Each row is a point. Each copy is the shape, with its points in the same order, stretched, turned, moved and blurred by noise. Say if it was mirrored as well.
In the rows, zero is written as 128.

Shape (7 x 3):
[[101 108 158]
 [122 156 188]
 [153 157 117]
 [125  91 132]
 [159 124 108]
 [120 103 104]
 [131 116 134]]
Copy 1:
[[115 160  76]
 [128 197 108]
 [133 118 156]
 [129 125  89]
 [142 102 137]
 [118 102 106]
 [130 134 109]]
Copy 1 is: mirrored
Copy 2, 7 rows:
[[139 100  75]
 [198 139  83]
 [139 173 161]
 [122  87 126]
 [120 136 182]
 [ 90 108 135]
 [132 122 128]]
Copy 2 is: mirrored

Shape (9 x 6):
[[ 91 119 143 136  87 119]
 [ 92  92 184 105 128  96]
 [101 107  90 162 116 131]
 [153 147 123 137 154 102]
 [132 149 135 102 144  95]
 [152 114  93 140 105 137]
 [144 177 156 117 159  92]
 [163 183 104 112 177 142]
 [143 103 100 179 107 171]]
Copy 1 (9 x 6):
[[162 111 137 143 143  91]
 [173 158 143 157 145 116]
 [135 109 109 110 150 101]
 [123 117 146 127 136 154]
 [153 130 149 127 112 160]
 [118 112  95 137 129 116]
 [144 114 176 123 118 170]
 [109 121 137 103  86 169]
 [ 94 106 103 137 146  79]]
Copy 1 is: mirrored
Copy 2, 9 rows:
[[107 103 106 139 154 158]
 [114 108  66 168  91 128]
 [135  86 135  67 160 143]
 [119 112 155 102 114  86]
 [138 100 146 146 110 101]
 [153 127 145 100 166 117]
 [102 118 163 147  98  92]
 [149 116 210 104  97 103]
 [138 148 148  62 175 150]]
Copy 2 is: mirrored

Shape (12 x 8):
[[122 148 140 171 106 188 148 117]
 [145 128 143 104 140 133 130 117]
 [142 132  99  95 110 112 197 117]
 [137 145 131 156 178 107 118 126]
 [138 116 137 120 105 106 129 136]
 [108 124 144  94 110 107 132 116]
 [123 145 140  97 132 110 189 110]
 [143 119 133 100 101 112 126 181]
 [145 119 113 105 113 117 154 111]
 [148 158 136 113 131 106 116 112]
 [145 123  90 160 105 107 131 193]
 [142 132  87 109 121 126 119 162]]
Copy 1 (12 x 8):
[[101  81  95  96 126 122 113 137]
 [130 131 125 137 106 133 129 137]
 [ 79 108 139 185 123 122 148 153]
 [106 125 120  83 118 156 171 117]
 [131 124 130 141 149 131 136 125]
 [116 137 141 159 143 145 111 150]
 [ 90 107 136 156 113 148 142 158]
 [138 148  93 183 164 143 164  99]
 [110 127 144 161 119 114 122 145]
 [135 133 137 126 125 131 136 166]
 [102 130  74 142 193 125 201  77]
 [102 171  98 175 155 123 150 125]]
Copy 1 is: mirrored
Copy 2:
[[ 88 150 107 174 149 148 133 133]
 [152 138 137 116 125 107 136 129]
 [169 127 144 148 197  97  77 118]
 [136 129  99  68 150 126 149 144]
 [129 151 138 105 147 110 106 121]
 [160 145 118 114 133 121  86 125]
 [196 148 111 139 182 114  91 116]
 [143 169 172 101 164 131  96 120]
 [139 124 141 126 151  92 103 127]
 [141 110 126  93 140 125 123  93]
 [ 93 151 162  88 202 141  94 139]
 [125 121 171 100 160 137  99 140]]
Copy 2 is: only turned
Copy 3 (12 x 8):
[[ 95 117 107 107 183 171 128  89]
 [124 133 149 164 126 149 100 146]
 [142 208  94 142  97 127 140 177]
 [147 109 150 125  98 163  73  93]
 [168 135 120 134 130 108 102 139]
 [138 151 153 141 116 109  90 168]
 [118 208 134 139 102 152  79 168]
 [171 139 117 163 120  72  98 109]
 [151 159 115 142 114 121 132 171]
 [140 112 138 151 101 122  61 161]
 [201 125  73 116 115  67 138  56]
 [159 123 113 160  90  74 138 105]]
Copy 3 is: mirrored
Copy 4, 12 rows:
[[ 80 113 151 159  95 150 160  49]
 [145 125 133 132 142 144 143 137]
 [171  63 147 105 127 131  41 121]
 [137 205 131 133 145 147 138 144]
 [129  98 148 121 134 101 132 150]
 [140  94 145 158 164 109 122 126]
 [165 105 175 136 163 137  67 116]
 [110  86 141 114 101 120 123 184]
 [158  82 130 111 133 120  99 128]
 [165 140 132 164 132 112 128 148]
 [ 88 113 125  91  64 118  99 169]
 [120 104  89 126  80 145 103 156]]
Copy 4 is: only turned

Shape, 17 rows:
[[109 129 139 161 138 105 159  87 154 108 107]
 [133 187 118 132 161 141 114 145 120 166 141]
 [122  88 137 166 119 114 166 120 134  93 122]
 [133  94 130 154 154 117 151  81 142  97 103]
 [ 99  86 151 108 150 117 161 114 153  90 164]
 [127 177 106 134 119 132 147 117  92 144 164]
 [129 112 171  92 111 121 162  95 155 103 120]
 [ 93 110 123 145 106 108 120 104 149 114 118]
 [ 89 173 113 119 156 150 121 131  88 130 124]
 [111 177 121 118 130 150 129 140  84 134 123]
 [119  94 172 166 134 114 143 106 130 124 125]
 [108 163  88 101 136 161 129 133 104 191 143]
 [ 97 128 150 114 130  99 166 111 172  91 154]
 [115 111 133 151 133 150 157  75 150  95 136]
 [101 104 139 118 134 109 203 124 163 106 117]
 [138 160  89 106 147 111 117 126  90 140 135]
 [138 158 102 128 129 158 120 152 131 120 131]]
Copy 1:
[[136 152  83 106 133 154 104 162 166 146 115]
 [165  92 133 119 105 149 114 104 116 116 169]
 [105 171 108 128 152 146 124 156 159 140  94]
 [114 185  79  88 139 135 112 149 144 125  97]
 [110 149 116 134 132 124  94 171 175  86 102]
 [169 125 102 164 139 143 134 101 167 112 144]
 [137 139  96 140  92 102 108 166 168 135  98]
 [157 142 115 132 125 162 114 159 157 131  87]
 [159 149 124 123  90 171 125 121 143 106 165]
 [159 143 131 138  86 162 139 114 146 125 163]
 [101 132  82 122 127 157 127 164 144 132  95]
 [178 123 119 170 105 151 111 103 106  99 168]
 [138 116 126 126 127 118  86 174 200 117 109]
 [116 157  76 122 129 149 100 125 171 127  96]
 [123 166 120 138 143 106  80 185 161 137 135]
 [189 160 131 131 130 125 147 118 132  92 144]
 [142 144 158 128 106 142 110  93 127 136 141]]
Copy 1 is: mirrored
Copy 2 (17 x 11):
[[124 170  97 128 101 121 126 113 106 131 152]
 [161 136 148 108 178 128  90 179 106 130 136]
 [110 189  97 144 103 109 152 101 141 114 137]
 [117 173 108 144  90 101 130 110 108 101 157]
 [136 141  97 162  69 120 146 113 144 127 103]
 [123 102 111 122 187 140  75 160 152 115 140]
 [ 84 119 120 142  55 166 169 108 122 136 107]
 [127 132  86 128 114 128 171 113 140 130 158]
 [136 120 143  91 156 103  81 143 148 113 145]
 [115 120 154  87 165 123  93 146 153 109 136]
 [110 175  89 157  92  91 158 123  99 139 125]
 [154  76 151 124 219 115  92 150 137 124 147]
 [129 137  97 140  69 160 143 122 139 149 110]
 [122 133  83 138 103 124 129 102 113 103 132]
 [121 167 125 148  84 137 138  98 139 144 121]
 [131 116 146 120 172 120  79 173 153  93 169]
 [137 138 149  93 156 145 128 135 144  99 137]]
Copy 2 is: only turned
Copy 3, 17 rows:
[[141 200 111  97 128  91 138 131 175  96 158]
 [129  86 129 202 104 129 121 129 118 132 120]
 [134 176 105  58 111 116 115 135 193 105 139]
 [166 206 109  73 147 137 132 115 166 114 146]
 [148 162 186  67  82 121 125 110 168  98  98]
 [160 132 119 172  85  99  93 139 120 152 116]
 [140 177 193  78 129 111 119 160 126  50 130]
 [ 97 165 122  72 117  98 145 117 128 133 155]
 [142 105 145 166 137  97  67 117 137 159 142]
 [136  99 141 167 136 100  62 144 129 137 140]
 [112 194 106  88  93 152 107 134 162  83 154]
 [153  81 172 193  89 127 127 144 103 181 158]
 [129 162 175  87  93  72 144 128 163  80 100]
 [186 179 126  75 100 105 119  95 149  94 163]
 [150 164 182  81 113  83 148 170 216  92 139]
 [144 130 135 168 144 134 111 139 107 188  86]
 [138  66 133 131 127 109 117 119 121 128 124]]
Copy 3 is: mirrored
Copy 4 (17 x 11):
[[147 115 179 107 182 147 149 124 137 113 149]
 [132 129 167 129 119 121 110 185 159 128  72]
 [148 128 138  96 180 147 141  84 127 120 124]
 [143 123 152 117 161 160 142 100 155 138 151]
 [135 176 140 135 177 127 115 113 152 137 135]
 [132 117 180  82 122 113  97 158 139 158  83]
 [117 141 143  97 169 136 105 123 156 114 159]
 [150 132 142 130 166 115 139 137 107 111 143]
 [128 118 192 165 117 141  91 147 139 133  91]
 [121 114 181 126 119 134  85 147 138 132  85]
 [159 127 129  99 193 162 133 115 137 113 125]
 [107 113 143 141 128  95  88 181 144 171  79]
 [129 165 174 116 187 111 136 132 145 107 145]
 [162 112 150 113 172 131 114 104 158 131 147]
 [ 93 140 162 112 205 128 144 105 142 122 135]
 [109 153 173 112  90 132 108 169 140 166  89]
 [127 129 152 133 113 107 111 139 151 115  91]]
Copy 4 is: mirrored

Shape:
[[ 95 121 124 141  86 151 144 143 129 133 109  94]
 [143 147 124 150 159 147 159 143 180 138  99  70]
 [132 153 171 153 112 120 132 154 130 131  80 129]
 [131 179 129 136 149 173 167 127 146 159 124 106]
 [149 126  95 111 103 112 163 151 104 151 147 146]
 [145 128 103  85 128 137 131 125 106 135 129 133]
 [127 101 163  57 169 171 157 135 127 150 108 130]
 [165 122 153 176 133 140 129 113 143 150 123 111]
 [131 146 160 108 137 135 147 119 171 102 106 117]
 [186 163 132 121 121 111 123 133 151 109 119 160]
 [128 156 126 162 116 146 124 138 162 118 101 130]
 [141 118 102 133 156 156 172 124 138 136 127 133]
 [168 134  80 157 108 124 118 162 131 158 134 124]
 [110 115 101 144 107 103 127 130 136 160 134 136]
 [124  92 148 126 113 117 126 152 134 132 164 150]
 [115 131  86 146 140 118 132 133 112 118 166 129]]
Copy 1 (16 x 12):
[[140 165 132 109 107 132  93  87 185 155 102 124]
 [171 119 115 108 125 127 194 104 203 179  97 117]
 [104 135 155  87  79 114 116 128 148 200 120 139]
 [126  96 102 147 120 155 139 113 186 195 105 123]
 [ 87 140 105 110 144  68  80 132 159 100 133  93]
 [ 96 156 116 146 158 117 110 146 126 115 114 110]
 [ 96 170 125 156 210 186 105 169 199 170  95 125]
 [148 124 145 142 114  96 178 120 175 165 158 109]
 [154 129 113 111 100 162 157 156 164 178 119 136]
 [104 130 103  99  81  77 153 152 103 159 154 127]
 [152 133 123  91  86 105 147  98 146 192 110 152]
 [152 109 114 133 158 101 133 134 205 130  93 126]
 [104 153 117 109 130  29 145  81 133 128 143 108]
 [166 136 139 112 144  89 104 102 131 130 130  96]
 [116 139 128 108 165 103 119 127 159 122 173 136]
 [129  82 136 126 149  90 132 105 133  84 118 147]]
Copy 1 is: only turned
Copy 2 (16 x 12):
[[142 146  83 105 131 162 169 117 151 104 142  88]
 [ 89 163  71 126 104 126 185 109 115 115 164 192]
 [130 141  50 122 124 152 167 191 144 152 117 152]
 [124 173  76  97 127  79 129  93 154 123 144 177]
 [179 131 149 117 135  96 176 116 152 117 101 129]
 [139 157 165 133 138  87 146 122 139 161 145 127]
 [135 159 149 151  67  99 102 102 143 192 189 145]
 [114 138  73 151 149 153 113 136 126 124 102 188]
 [102 117 109 100 121 135 146 160 150 168 193 173]
 [107 114 134 134 151 105 163 195 164 154 127 196]
 [111 120  74 132 136 127 161 164 142 110 146 152]
 [164 137 134 147 126  95 146 105 115 121 172 166]
 [130 147 109 154 136 108 187 128 138  80  78 143]
 [151 106 103 121 133 129 151 117 103 103  90 106]
 [138 100 141 133 103 165 107 136 142 110 110 125]
 [152 146 159 103 150 120 130 130  93  93 134 134]]
Copy 2 is: only turned

Shape, 15 rows:
[[119 144 174 104 110 109 143 133 114 144  89 124]
 [147  88  99 135 131 119 123 133 140 105 135 122]
 [ 66 136 141  80 130 130 155 133 153 171 123  94]
 [ 73 165 168  88 109 104 152  93 142 147 110 136]
 [148 126 121 122 168 111 106 143 119 104 163 124]
 [150 113 113 146 162 107 117 147 136 140 127 163]
 [113  98 113 158 159 139 101 113 141  91 140 133]
 [ 92  90 147 174 156 125  93  88 114 136 139 119]
 [112 142 155  90  94 130 136 100  95 169 125 151]
 [154 117 118 109 139  91 145 133 117 124 136 175]
 [151 116 109 151 150  96 146 120 137 125 154 112]
 [136 133 123 156 138 136 149 149 129 117 152 144]
 [110  75 145 147 181 140 137 105 122 109 142 123]
 [144 171 117 100 129 116 147 102  81 151  83 162]
 [156 108 135 132 162 141 123 119 175 125 151 117]]
Copy 1 (15 x 12):
[[158 183 133 121 100 121 115 143 134 145 112  79]
 [120 137 149 124 123 129 140 136 118  95 149 168]
 [176 118  90 162 183 117 105 151  92 128 162  65]
 [128 127 115 110 160 127 118 168 142 143 121  35]
 [124 133 110 155 119 139 132 138 118 102  73 177]
 [102 102 135 124  82  98 135 131  95 115  76 168]
 [121 118  95  92 148 117 164 132 133 106 122 152]
 [153 104  77  74 163  99 172 105 181 101  99 104]
 [116 117 144 128 127 125 120  89 143 169 104  66]
 [ 70 126 165 137  85 103 121 152 117 132  74 143]
 [136 116 135 123 119 116 116 156 143  97 120 175]
 [137 118 139 137 117  86 124 138 117 168 103 170]
 [123 128  59 125 143  58 147 148 164 100 111 133]
 [ 71 134 145  96  84 122  79 116 135 170 107 125]
 [143  92  72 142  90 117 139 142 134  91 136 169]]
Copy 1 is: mirrored
Copy 2:
[[106 171  98 141 126 124 169 128 161 120  95 105]
 [148 123 137 114 114 138 100 131 143 140 163  86]
 [ 99 150  69 156  99 154 181 106 132 100 165 110]
 [109 165 101 128 127 151 220 125 156 110 129 121]
 [104  89 124 103 110  93 107 131 111 133 137 106]
 [121 100 125 113 143 114  75 112 159 152 143 127]
 [164  75 142 126 119 114 116 137 132 125 159  78]
 [140  97 132 143 144 104 118 157 145  56 143  70]
 [114 171 121 131 132 149 162 136 132 100  88 155]
 [117 134 134  90 115 130 101 134 160 154 132 151]
 [125 126 142 104 127 104 101 111 137 110 181  94]
 [133 124 134 141 128  92 122 116 129 148 163 137]
 [130  79 140 144  78 108 121 144 165  95 154  87]
 [142 168 116  91 138 119 129  87 157 115  64 172]
 [100  87 159 144 121 125 125 103 138 139 172  85]]
Copy 2 is: only turned
Copy 3:
[[183 124 156 136 105 125 122 120 121 109 213 118]
 [ 93 134 140 117 174 108 105 123 141 122 100 131]
 [164 132 196 161 134 172 169  79  77  82 125 163]
 [159 116 150 109  89 163 168 102 108  79 199 139]
 [ 96 140 156 109 162  75 142 104 179 152 111 134]
 [ 97 164  99  82 167  92 124 117 145 136 103 119]
 [ 66 110 127  91 134 106 132 117 133 129  82 172]
 [ 41 139 123 137 109 110 144 119  83 123 138 164]
 [143 111 153 144 127 107 177 119  90 133 205  97]
 [111 160 130  65 181  95 120 130 161 139 151  85]
 [ 81 165 108 128 153 140 113 119 151 141 110 115]
 [114 113  99 110 133 115 120  97 137 158 107 118]
 [ 75 147 153 102 151 141 128 129 126 147 124 188]
 [182 123 129  92 119 110 147 180 134 174 164  57]
 [ 92 147 116 134 162 143 157 101 175 133 109 202]]
Copy 3 is: mirrored

Shape, 18 rows:
[[ 92 118 130 113 164 115 124 143  62 112 121 151]
 [132 137 117 117 129 186 125 135 153 121 139 141]
 [134 121 132 140 156 139 120 133 144 146 137 138]
 [110 124 114 122 159 176 133 137 142 154 127 143]
 [126 120 117 131 123 167  86 139 133 135 113 138]
 [118 114 127 117 150 117 123 137 143 192 149 139]
 [ 69 125 193 166 112 137 124 134 128 118 115 151]
 [111 126 125 152 152 151 108 132 141 114 134 119]
 [120 145 176 134 149 120 131 130 151 114 111  74]
 [132 121 121 127 136 124 113 122  82 123 139 141]
 [ 94 130 139 137 152 146  99  75 150 115 129 134]
 [116 144 123 131 153 111 122 137 125 137 148 144]
 [128 182 122 127 134 113 107 143 148 144 116 149]
 [116 128 122 146 146 112 137 102 131 126 113 152]
 [120 116 116 115 130 123 115 135 147 112 125 152]
 [109 126 116 132   7 115 110 132 146 123 132 138]
 [135 149 129 122 127 110 116  90 145 118 120 144]
 [114 118 116 125 159 131 125 139  91 126 119  66]]
Copy 1:
[[120  98 142 114 132 167 108 181 110 146 150 128]
 [100 115 121 161 121  99 129 127 123 162 151 124]
 [112 123 122 139 137 116 107 135 140 134 151 126]
 [101 106 123 146 138 112 124 151 134 154 176 137]
 [112 135 135 167 137 108 118 148 117 151 150 140]
 [104 116 137 113 152 109  97 122 130 124 160 150]
 [ 88 115  98 145 114 133 134 177 111  94 125 134]
 [113 115 121 156 134 110 124 163 144 149 132 122]
 [ 80 139 121 138 151 128 138 145 151 127 112  99]
 [135 109 149 130 134 131 111 146 111 136 144 119]
 [119 135 111 131 136  78 118 170 110 139 134 102]
 [121 115 118 114 141 121 106 134 125 141 133 134]
 [118 155  98 120 152 115 113 103 110 147 123 143]
 [132 143 117 112 126 113 124 149 124 129 146 125]
 [110 145 133 128 113 110 110 137 119 152 136 138]
 [108 158 150 144  95  78 159 102  83 120 100 171]
 [128 164 119 110 133  92 118 117 102 138 126 112]
 [108 103 167 144 160 142 143 173 155 152 141 116]]
Copy 1 is: mirrored
Copy 2:
[[113  62 117 110 150  79 134 144 108 141 119 110]
 [ 92 187 113 142 139 145 124 137 145 124 150 143]
 [118 151 119 126 130 155  96 142 144  98 130 111]
 [ 85 161 120 150 158 139 105 158 163 112 142 126]
 [109 152 109 137 170 148  96 122 110 119 135 128]
 [132 130 144 146 152 183 111 139 151  99 141 100]
 [117 133 169  58 117 127  83 193 106 168  92 136]
 [121 158  95 114 128 142 102 159 124 116 108 111]
 [187 159 141 120  73 132 100 180 118 163 119  73]
 [131 101 101 101 154 117 129 111 126 127 126 128]
 [121 152 111 100 142 148  82 148 159 151  48 107]
 [123 131 130 120 146 130 134 139 125 104 114 106]
 [124 174 158 138 168 115 138 124  98 104 109 101]
 [120 117 121 115 129 112 113 146 147 110  70 133]
 [111 128 122 150 125 154 127 124 107 115  96 127]
 [163 142 140 118 140 184 173 119  63 145  98 190]
 [142 146 133 124 136 132 121 111 138 132  70 117]
 [178 106  81 142 121 112 127 166 127 141 145  86]]
Copy 2 is: only turned
Copy 3, 18 rows:
[[202 123 126 172 177 162 152 140 152 114 122 200]
 [ 88 142 143 136 152 114 122 113 157 123 103 111]
 [119 134 113 156 126 128 137 133 147 117  97 103]
 [115 144 136 161 152 120 139 128 164 141  70 111]
 [105 144  98 164 173 118 118 132 163 126 121 122]
 [140 153 147 161 121 125 172 163 164 142  91  83]
 [111 145  85 100 160  97 184 118 119 109 132 189]
 [104 136 101 132 157 150 128 144 130  96 100 124]
 [113 117 110  72  86 153 118 140 140 114  97 150]
 [158 125 122 176 153 156 127 150 128 111 137 161]
 [135 185 102 128 160 133 115 154 101  93  77 124]
 [139 147 127 160 129 156 152 139 142 110 116 127]
 [115 168 117 166 101 150 132 114 163 127 136 123]
 [165 154  96 150 132 150 128 112 106 113 112 129]
 [162 151 121 132 162 131 134 108 145 108 126 113]
 [106 168 118  71 178 123 165 112 107 129 206 135]
 [150 172 111 134 114 143 109 117 108 108 127 120]
 [147  94 116 124 142 198 105 177 149 127  90 166]]
Copy 3 is: only turned
Copy 4, 18 rows:
[[159 136  74 127 143 146 107  75 100 140 140  86]
 [143 126 140 150 171 144 122 125 168 114 124 141]
 [126 151 132 121 148 131 135 112 143 153 149 134]
 [130 147 145 133 172 167 133  92 153 135 135 141]
 [147  87 116 128 172 118 119  92 152 127 141 161]
 [ 98 152 133 124 155 136 159 113 130 187 126 131]
 [116 148 116 153 172 112  64  92 112 105 146 168]
 [129 138 134 113 159 125 121  87 151 107 134 142]
 [ 91 135 133 100 100 130 102 142 148 124 141 124]
 [150 121  98 144 131 114 132  96 108 135 141  97]
 [110 128 157 142 196 125 131 115 110  72 153 111]
 [134 149 128 123 157 123 122 111 137 152 113 107]
 [145 109 151 111 171 111  82 138 165 159  96 119]
 [135 142 162 122 149 124 124 127  95 115 141 104]
 [145 125 128 111 161 116 130 143 116 129 124 134]
 [127  53 150 139 154  51 109 165 105  97  72 192]
 [131 110 160 133 153 107 122 166 107 113 135  96]
 [115 107 105  93  86 146 137  74 136 125 133 107]]
Copy 4 is: mirrored
